Each row is a point. The window is the flat piece filled in between its corners: a triangle in 3 columns, a solid with four corners in 4, and so on. A path goes straight from each point to the next, and from the last back to the first. After which points does the path pass through the window?

Window, 4 rows:
-.18	.29	-.36	.13
.29	-.32	.29	.37
.16	.71	.39	-.12
.46	.27	-.92	.09
Path:
(1): -.03	.40	-.18	.26
(2): -.31	.08	-.44	-.48
(3): .18	.03	-.06	-.40
(4): .22	.53	-.16	.43
(5): .19	-.14	-.43	.94
(6): -.06	-.33	-.45	.17
(7): .33	-.06	.33	-.26
(8): .12	.22	.18	.70
(9): .13	.18	-.31	.69
(10): -.07	-.08	-.64	-.12
(11): .20	-.11	.07	-.02
(12): .24	.03	.15	.40
Through the window after points: 1, 3, 7, 11

Window:
-.76	.42	.51	.09	-.29	-.21
.87	-.14	-.38	-.50	-.21	.32
.36	-.35	.48	.23	.59	.28
-.78	-.34	.37	.69	.07	-.52
.07	-.13	-.36	.05	.47	.08
-.07	.36	-.31	.55	-.21	-.24
Path:
(1): -.34	.21	.18	.30	.30	-.58
(2): -.76	-.05	.10	.63	-.09	.33
(3): -.43	.22	-.43	.44	-.55	.36
(4): .11	.23	-.09	-.24	.01	-.60
(5): .12	-.12	.26	.00	.51	-.52
(6): .01	-.14	.16	.32	.10	.48
(7): -.10	-.36	.14	.23	.19	.47
(8): .57	.08	.26	.06	.79	-.39
(9): .37	-.20	-.15	.02	.44	-.53
(10): .14	-.31	-.20	.39	.26	.27
(11): -.41	-.14	.14	.75	-.02	.27
(12): -.39	-.08	.06	.23	.12	-.94
(13): .54	.05	-.05	-.14	.45	-.11
(14): .08	-.22	-.10	.16	.19	.48
(15): -.07	-.31	-.23	.20	.16	.27
(16): .53	-.19	.21	.17	.60	-.64
Through the window after points: 5, 7, 11

Window (9 x 9):
-.66	-.20	-.18	-.60	-.18	-.07	.32	-.18	.31
.62	-.29	.06	-.11	-.29	.10	-.12	.32	-.15
-.93	.84	-.74	.22	-.91	.37	-.25	-.25	.41
-.02	-.19	.04	.26	.04	.11	.11	.12	-.28
.23	.32	.60	-.09	.33	.15	-.12	.26	-.12
.00	.16	-.64	-.64	.32	.32	-.51	-.33	-.54
-.37	.24	.29	-.09	-.12	.34	-.46	-.50	.02
.45	.48	.33	.12	-.58	.94	.51	.02	-.55
.27	.14	.27	-.14	.31	-.09	.35	-.50	-.02
Path:
(1): -.10	.19	.14	-.04	.24	.83	-.11	.00	.27
(2): .06	.24	.30	-.02	-.13	-.02	-.04	-.04	-.32
(3): -.05	.37	.52	-.06	-.44	-.20	.14	.01	-.28
(4): .31	-.04	.02	.22	.12	.72	.17	-.08	.49
(5): -.33	.21	-.62	.19	-.31	.56	.04	-.25	.49
(6): -.83	.40	-.18	-.44	-.81	-.28	-.11	-.32	-.39
(7): -.12	.21	.08	.04	-.42	.04	.05	.00	-.11
(8): -.08	.09	-.10	.04	-.22	.45	.02	-.06	.19
Through the window after points: 1

Window:
-.08	-.27	.63	-.14	.44	-.37	.11	.37	.07	-.55	-.04
.35	.40	.00	-.22	.13	.02	.26	-.01	.05	.09	.16
-.28	-.39	-.11	.13	.03	.45	.39	.19	-.16	-.39	-.12
.05	-.26	.45	-.05	-.23	.07	.17	.19	.94	.06	.23
.34	-.10	.37	-.05	.42	-.17	.06	.35	-.50	.09	.38
-.04	-.46	-.36	-.13	.22	.54	.20	-.24	-.06	.24	-.22
-.16	.21	.11	.35	.18	-.17	.10	-.26	-.06	.66	.23
-.23	-.25	.00	.22	.12	-.03	-.13	-.42	.05	.10	.31
.40	-.11	.65	-.32	.24	.39	.43	-.17	.08	.04	.06
-.20	.49	.37	-.38	-.10	.34	-.13	-.18	.09	-.03	-.30
-.15	.36	-.19	-.23	-.35	-.08	.14	-.19	-.42	.11	-.25
Path:
(1): .28	.05	.06	.36	.11	.04	.09	-.09	-.32	-.17	-.52
(2): -.43	-.03	.02	-.43	.16	.15	.31	-.01	-.40	.04	.33
(3): -.20	.10	-.02	-.39	.00	.11	.29	-.09	-.11	.12	.27
(4): .17	-.10	.04	.07	-.03	.21	.07	-.20	-.15	.07	-.53
(5): .23	-.14	.32	.03	.17	-.06	.00	.14	-.20	-.09	.01
(6): -.11	-.11	.32	-.21	.43	-.16	.23	.22	-.12	-.04	.29
(7): -.26	-.10	.08	-.04	.03	.11	.21	-.07	.00	.03	.21
(8): .20	-.22	.03	.20	.13	.13	-.03	-.12	.03	-.10	-.14
(9): .28	-.13	.22	.36	.17	.03	-.24	-.08	-.29	.09	-.24
(10): -.10	.07	.11	-.26	.31	.02	.35	.03	-.30	.17	.36
(11): -.22	-.03	.24	-.14	.11	.22	.20	.01	.10	.02	.20
(12): .28	-.28	.14	.21	.19	.17	.08	-.13	.01	-.02	-.33
(13): .26	-.07	.25	.12	.20	.11	.03	-.01	.06	.05	.03
(14): -.11	-.04	.33	-.23	.21	.08	.22	.04	-.03	.09	.28
(15): -.21	-.11	.16	-.23	.15	-.03	.24	.09	.01	-.10	.12
(16): .22	-.13	.44	.44	.15	.09	.04	.11	.05	-.22	-.28
Through the window after points: 3, 5, 7, 15

Window (12 x 12):
-.44	.62	-.08	-.63	.36	.37	-.80	.47	.03	.33	-.16	-.18
-.50	.17	-.01	.14	-.01	.52	.25	.16	.06	-.14	.23	.14
.03	-.06	.40	-.10	-.19	-.14	-.06	.44	.16	-.29	-.17	.26
-.37	.29	-.17	.33	.07	-.30	-.20	.26	.06	.45	-.12	-.03
-.03	.17	.14	-.24	-.33	-.23	-.63	.31	-.10	-.02	.14	.09
-.62	-.32	-.24	.11	.13	-.07	-.35	.70	.35	.06	.07	.25
.07	-.05	.20	.64	.21	-.16	-.07	.17	-.32	-.06	.20	.07
.05	-.09	-.36	.18	.12	-.17	.20	.39	-.13	-.94	.02	-.50
.12	.51	.52	.02	-.13	.33	-.64	-.43	.32	-.48	-.34	-.04
-.55	.11	-.21	-.57	.36	.08	-.18	.11	-.19	-.17	.00	-.28
.12	.10	-.02	-.46	-.14	.24	-.43	.01	.11	.26	-.23	-.23
.02	.14	.12	.28	.11	-.29	-.16	.17	.42	.25	.25	-.06
Path:
(1): -.39	-.31	.33	.24	-.19	.00	.11	.41	.00	-.21	.00	-.44
(2): -.45	.20	.43	.11	-.10	.02	-.40	.31	.01	-.06	.04	-.51
(3): -.11	.15	-.35	-.25	.26	.01	-.18	.22	.03	-.34	.00	.48
(4): -.07	.24	-.41	-.36	.24	.05	-.18	.18	-.10	-.13	-.06	.35
(5): -.45	-.06	.36	-.13	-.06	.05	-.36	.23	.14	.02	-.05	-.73
(6): -.48	-.01	.29	.02	.02	.06	-.33	.35	-.01	-.06	.07	-.46
(7): .09	.27	-.34	-.03	.20	.10	.04	.01	.16	.00	-.13	.53
(8): .12	.29	-.11	.02	.08	-.05	-.22	.01	-.02	-.11	.00	.04
(9): -.52	.12	.43	.04	-.07	.08	-.19	.37	.21	.02	-.04	-.59
(10): -.51	.03	.18	.10	.06	-.10	-.36	.33	-.04	.17	-.02	-.40
(11): .00	.41	-.44	.00	.20	-.11	-.06	.10	.05	.07	-.07	.37
(12): .11	.41	-.17	-.13	.19	.00	-.24	.16	.18	-.19	.05	.43
Through the window after points: 4, 10, 12

Window (14 x 14):
.55	.94	.06	.47	-.39	-.65	-.46	.17	-.41	.51	-.12	.03	-.12	.33
-.02	-.03	.26	.40	.35	.41	-.34	-.16	.32	-.58	-.10	.26	-.19	.32
-.13	-.13	-.17	.53	-.08	.06	.34	-.03	.34	.03	.23	.47	.45	.07
.19	-.11	.17	-.21	.43	-.35	.07	.32	.00	-.04	.19	.04	.31	-.27
-.01	-.28	-.54	.19	.33	.14	.29	.06	.30	.27	.17	-.17	-.09	-.48
.01	.12	-.14	.21	-.87	.03	.21	.03	.12	.15	.34	.07	-.09	-.25
-.21	.17	.45	.41	.36	.18	.48	-.03	.39	-.32	.25	-.03	.23	-.19
.30	.23	-.21	.16	-.17	-.41	-.36	.60	.50	-.16	-.70	-.15	.26	-.18
.40	.08	-.27	-.07	.18	-.03	.27	.62	.12	-.15	.72	-.05	.20	-.22
-.35	.10	.05	.42	.14	-.02	-.19	.22	-.26	-.24	.33	-.01	-.09	.28
-.29	.35	-.32	.11	.11	.05	.16	.15	.09	-.24	-.25	.30	.16	-.56
-.21	-.07	-.05	.12	.11	.59	-.12	.03	.43	.05	.21	.14	.60	.51
.02	-.22	-.21	.37	.33	.38	.27	.22	-.46	.09	.04	.06	.47	-.20
.03	-.21	-.09	.35	.15	.28	-.15	.43	.52	.29	.30	.11	-.24	-.61
Path:
(1): -.02	.23	-.30	.22	-.11	.03	-.27	-.10	.42	-.18	.53	-.10	.26	-.57
(2): .12	.01	-.05	.42	.06	.00	-.28	.11	.36	-.01	.49	.00	.24	-.43
(3): .01	.04	-.08	.11	.05	.13	.24	.15	.18	.01	-.05	.16	.14	-.01
(4): -.05	.12	-.25	.04	-.07	-.03	.42	.38	-.01	.10	-.04	.29	.03	.08
(5): .13	.05	-.04	.37	.09	.00	-.27	.02	.18	-.15	.17	-.22	.29	-.26
(6): .03	.12	-.16	.37	-.04	-.14	-.12	.20	.07	.02	.39	-.03	.29	-.25
(7): .10	.16	-.16	-.07	-.05	.08	.54	.43	.03	.15	-.07	.16	-.10	-.03
(8): .02	.18	-.08	.17	.02	.10	.08	.27	.05	.04	.07	.07	-.11	.00
(9): .27	-.02	.09	.61	.00	.00	-.23	-.16	-.03	-.11	.24	.12	.66	-.08
(10): .05	.02	-.15	.31	.19	.04	.00	.05	-.09	-.08	.30	-.06	.24	-.30
(11): .07	-.04	-.10	.06	.02	.29	.51	.73	.18	.05	.06	.36	.21	.23
(12): .03	-.12	.18	.25	-.57	.04	.59	.38	-.12	.34	-.11	.29	-.22	.22
Through the window after points: 8, 10, 12

Window (14 x 14):
.07	-.14	-.08	.02	-.35	-.21	.04	.38	.09	-.09	.21	-.03	.03	-.37
-.26	.07	-.35	.21	-.18	.28	.00	.29	-.28	-.44	.03	-.44	.20	-.09
-.01	-.18	.82	-.09	.33	-.16	-.19	.22	.04	-.04	-.71	-.46	-.43	.39
.17	.42	-.25	.06	-.31	-.10	.03	.12	.13	.55	-.01	-.26	-.02	-.10
-.16	.03	-.06	.34	-.03	.02	.10	.01	-.21	-.01	.56	-.19	.42	.04
-.07	-.35	-.54	-.08	.17	.11	.01	.13	-.11	.01	.18	-.33	.30	.14
-.01	-.32	.77	.08	-.03	.13	.16	.24	.04	.16	-.94	-.02	.05	.19
-.43	-.08	-.30	.43	.21	-.34	.36	.43	.10	-.30	.01	-.31	.48	.24
-.19	.05	-.16	.26	.04	.00	.54	.07	.03	.38	.17	-.07	-.37	-.26
-.15	-.06	.28	.10	.12	.45	-.23	.20	.37	-.16	-.21	.22	-.21	.36
-.10	.05	.56	-.18	.58	.11	-.28	-.04	.09	-.25	-.76	.11	-.07	.03
-.07	-.24	-.38	.63	.12	-.01	-.35	.31	-.21	-.15	.02	-.22	.25	-.08
-.27	.10	-.20	-.02	-.59	-.32	-.09	-.52	.10	.29	-.05	.02	-.52	-.17
-.73	-.18	-.28	.26	.11	.01	-.09	.42	.02	.04	.29	-.43	.45	-.18
Path:
(1): .29	-.21	.00	.09	.11	.32	-.13	-.12	.74	-.27	-.40	-.15	.10	-.30
(2): -.23	-.02	.22	.02	.16	-.01	-.06	.15	-.15	.01	-.27	-.03	-.03	.14
(3): -.10	-.15	.08	.23	.15	-.18	-.04	.23	-.37	-.11	-.21	.29	-.25	.15
(4): .00	.06	-.08	.12	-.13	.32	-.07	-.03	.59	.05	-.05	-.68	.23	-.12
(5): -.20	-.25	-.10	.13	.24	.25	-.21	-.18	.35	-.15	.05	-.71	.34	-.24
(6): -.59	.15	-.26	.25	-.31	-.23	.16	.68	-.44	.13	.14	.15	.02	.08
(7): -.28	-.03	-.06	.10	-.19	-.04	-.04	.13	-.20	.05	.03	.10	-.03	.03
(8): -.05	-.10	-.17	.19	.02	.04	.10	.05	.11	.07	-.01	-.29	.17	-.07
Through the window after points: 1, 5

Window, 14 rows:
.09	-.43	-.14	-.10	-.12	.94	-.31	.33	-.18	.38	-.74	-.29	-.21	.35
.63	.25	.44	.26	.38	-.33	.00	.36	.07	-.03	.72	.07	.05	.30
-.01	.22	.07	.05	-.09	.85	-.23	-.05	-.15	-.24	-.06	-.17	.19	-.19
.25	-.02	-.05	-.43	-.32	-.03	.39	.47	-.06	-.38	-.10	.30	-.72	-.25
-.53	.04	.10	.03	-.23	.29	.00	-.38	.61	-.17	-.01	-.54	-.09	-.04
.11	-.21	.06	-.25	-.06	-.14	-.18	-.29	-.54	.49	.26	-.30	.31	-.02
.30	.22	-.30	.15	.44	-.47	-.12	-.13	-.23	-.17	-.31	-.34	-.56	-.14
.19	.57	-.17	.40	-.50	-.62	-.21	-.36	.23	-.07	.41	-.90	.04	.21
.28	-.07	-.33	.71	-.27	-.19	.01	.18	.45	.33	.21	-.71	.32	-.44
.35	-.11	.12	-.24	-.59	-.11	.06	.13	.63	-.35	-.28	-.10	.41	-.42
-.07	.63	-.08	-.30	.01	-.03	-.19	.04	.26	.17	-.04	-.06	-.24	-.11
-.27	.10	-.31	.42	.01	-.48	-.08	.11	.38	-.22	.10	.63	-.44	-.01
-.28	-.02	.69	.29	-.07	-.01	.22	.52	-.49	-.15	-.58	-.47	.07	.26
.57	.18	-.09	.81	-.10	-.42	.17	-.23	.65	.59	.11	.45	-.23	-.12
Path:
(1): .17	.31	-.29	.14	-.21	.22	.37	.08	.14	-.11	-.18	-.03	.03	-.06
(2): .14	-.31	.41	-.08	-.28	-.07	-.60	.03	.33	-.06	-.01	-.26	.20	-.32
(3): -.27	.53	.71	.04	-.53	-.04	-.53	-.19	-.02	.08	.20	-.21	-.61	-.33
(4): .41	-.18	-.45	.19	.33	-.02	.24	.19	-.03	.12	.00	-.12	.21	.27
(5): .28	.36	-.65	.12	-.26	-.28	.40	-.14	.06	-.15	.04	-.20	.23	.32
(6): .12	.17	.26	.21	-.11	-.11	-.36	-.02	.11	-.01	.08	-.48	-.17	-.13
(7): .06	.00	-.10	.14	-.15	-.11	-.23	.16	.13	.04	-.06	.02	-.46	-.10
(8): -.12	.00	-.18	.14	.05	.10	.25	.12	.12	-.21	-.24	.22	.03	.21
Through the window after points: 1, 5, 7
